Each row of a before or after table is a point. The points were changed in one or more steps. Then noise was added and the rows were shuffled. The steps act on columns, c1 being the first. What was done? A step turns or swaps two columns, mirrors them in a line or flattens them onto one, adds a multiple of one to another, or multiplies or shifts one. Angles are multiples of 10 degrees, from the lower column toward the higher: turns from -170 to 170, lines from 10 to 170 but not 90. Use the fewest steps. Two steps may share a column if one is a turn and the other turns, adds or multiplies; they go together, in the order done. Otherwise the lowest column goes first.
In the rows, 128 means zero.

Before (12 x 3)
[[123 160 154]
 [112 142 132]
 [141 157 129]
 [186 110 120]
 [145 120 143]
 [116 115 149]
 [125 126 157]
 [131 109 128]
 [141 106 139]
 [123 124 155]
 [145 107 102]
 [119 114 111]]
After (12 x 3)
[[116 143 174]
 [102 110 131]
 [141 136  78]
 [116 100 205]
 [146 133 190]
 [133 129 216]
 [124 154  50]
 [133 108 139]
 [ 88 172 103]
 [129 153 159]
 [134 130 209]
 [135 147 127]]
Steps: turn c1 and c2 by 150 degrees; multiply c3 by 3

Before (14 x 9)
[[144 120 168 138 107 159 158 131 102]
 [131 115 146 146 126 159 113  66 100]
 [141 129 147 143 132 133 156 117 113]
 [132 131 169 149 124  98 156 148 112]
 [128 110 132 103 113 164 130 104 104]
 [ 95 127 123 121 142  95 120 149 159]
 [140 114 111 155 131 148 152 140 136]
 [148 154 114  69 111 144 147 130 158]
 [107 145 116 144 124 157 165 131 109]
 [134 115 118 151 105  73 165 112 109]
 [104 164 112 123 103 164 137 149 111]
 [148 114 115 149 134 161 122 132  97]
 [107 114 105 153 121 144 138 146 118]
 [121 122 116  97 196 158 148 126 117]]
After (14 x 9)
[[ 95 128 118 121 118 120  95 149 191]
 [107 114 123 152 106 137 144 146 145]
 [131 131 184 149 126 156  98 148 143]
 [144 119 175 138 118 158 160 131 105]
 [135 115 134 151 109 165  72 112  86]
 [140 115 130 155 140 152 148 140 154]
 [104 164 109 123  86 138 163 150 143]
 [142 129 158 142 141 156 133 118  97]
 [121 122  94  97 191 148 158 127 114]
 [128 110 115 103 113 130 164 105  68]
 [106 144 127 144 110 165 157 131 114]
 [148 154  72  70 125 147 144 130 161]
 [131 115 159 146 127 113 159  65   7]
 [148 114 129 149 148 121 162 132 103]]
Steps: add 0.7 times c1 to c5; add 0.7 times c4 to c3; swap c6 and c7; add 1.5 times c8 to c9

Before (9 x 14)
[[114 167 110 171 132 126 115  91 129 125 204 135 101 102]
 [107  69 134 108 102 141  96 154 105 131 118 135 160 125]
 [143 110 117 101 195 157 137 118 109 127 148 171 112  90]
 [ 92 148 103 151 113 124 109 123 116 157 156 112  61  87]
 [ 76 102 157 130 127  54  96 117 106 134 136 144 113 117]
 [146 122 126  83 169 133 153 146 102 111 152 168 105 128]
 [ 99 105 147 129 114  91  90 162 129 135 116  95 147 104]
 [126 149 121 168  81 114  88 104 135 132 148 149  72  68]
 [150  95  99  91 152 143 146 109 112 110 130 128 132 124]]
After (9 x 14)
[[150 111 117  85 203 160 170 117  90 143 120 170 138 125]
 [194 167 110 199 122 130 155  89 126 154 167 134 138 145]
 [111  69 136  97 120 142 126 155 105 103 146 131 115 160]
 [157 121 127  59 171 133 133 147  88 155 117 153 127 103]
 [103 105 147 129 120  90 145 160 144 110 152  83 126 170]
 [116 102 158 132 135  52 133 115 102 138 179  94 142 162]
 [137  91  98  69 162 140 135 109 114 134 106 129 108 108]
 [147 151 122 193  77 113 178 105 122 176 137 145 159 179]
 [145 150 100 164 108 123 164 126 127 171 174 109 187 152]]
Steps: turn c1 and c11 by -70 degrees; add -0.3 times c2 to c5; multiply c4 by 1.6; turn c9 and c12 by 30 degrees; add 0.5 times c6 to c12; mirror c7 and c14 in the line at 140 degrees; turn c10 and c13 by 120 degrees

Before (8 x 32)
[[113 195  70 213 143 136 100 131 144 181 131 139 173 107 111  94 143 105
   89 133 105  86  91  56 138 119 142  98 101 148  93  88]
 [ 78  88 112  75 175 226 154  90 108  97  81 166 117 135 140 119 133 135
  115 133  95 104 125  82 143 114 135 153 106 138 156  84]
 [119 132 112 168 126  75 125 141 120 128 134 126 137  98 147 143 165 143
  129 115 134  95 172 162 138 114 130 126 145 135  98 153]
 [144 117 112 196 119 108 120 169 101 125 161 168 132 100 141 147 163 176
  109 158 103 124 141 135 138 115 138 125 141 100 137 136]
 [123 128 152 170 132  93 133 175 125 137 130 133 126 130 144 156 140 152
  119 107 121 117 159 133 168 121 164 119 159 103 118 127]
 [160 144 131 194 124 101 134 172 132 111 149 121 142 130 143 149 136 139
  123 134  92 131 159 178 153 143 105 141 135 145 129 164]
 [116  71 114 102 125 231 165 103 113 137  70 168 116 155 134  91 134 157
  135 107 111 122 126  68 114 108 168 143 121 179 175 121]
 [ 97 135  82 203 113 145 137 119 169 166 109 127 176 114 143 140 142 100
  126 143 109 128 107  43 140 132 125 110 166 171 112 135]]
After (8 x 32)
[[ 90 203  70 212 162 137 101 131 145 181 129 137 172 106 110 120 147 120
   88 133 103  84 150  66 139 119 118 100 151 147  92  90]
 [176 136 132 195  97 102 136 172 129 112 151 119 143 151 144 156 125 128
  127 134  93 131 119 167 150 142 118 140 119 146 132 166]
 [ 71 130  82 203 153 143 138 120 170 169 111 126 179 123 141 147 135 128
  120 144 106 127 115  56 140 134 116 108 204 172 112 134]
 [124 121 147 168  96  92 133 176 126 138 129 133 126  94 144 159 130 128
  124 107 120 117 128 135 168 118 145 119 166 105 117 128]
 [131 125 114 166  86  73 123 143 118 130 134 127 138 114 148 154 158 131
  134 117 133  92 117 166 138 115 107 127 146 135 100 153]
 [ 99  87 116 102 128 230 167 101 115 137  71 169 116 104 135  79 151 128
  137 107 109 122 122  75 116 109 172 143 128 178 175 120]
 [146 110 109 196 118 109 120 168 102 126 160 168 132 107 140 152 156 128
  118 159 105 127 118 127 139 113 107 126 135  99 136 138]
 [ 66  92 114  76 121 224 155  90 108  97  79 168 116 125 138 109 140 124
  118 132  95 102 172 100 142 114 136 152  73 137 157  82]]
Steps: turn c1 and c24 by -20 degrees; turn c2 and c16 by 20 degrees; turn c16 and c17 by -20 degrees; turn c5 and c23 by 100 degrees; add 1 times c10 to c29; turn c14 and c27 by 60 degrees; flatten c18 and c19 onto the line at 80 degrees
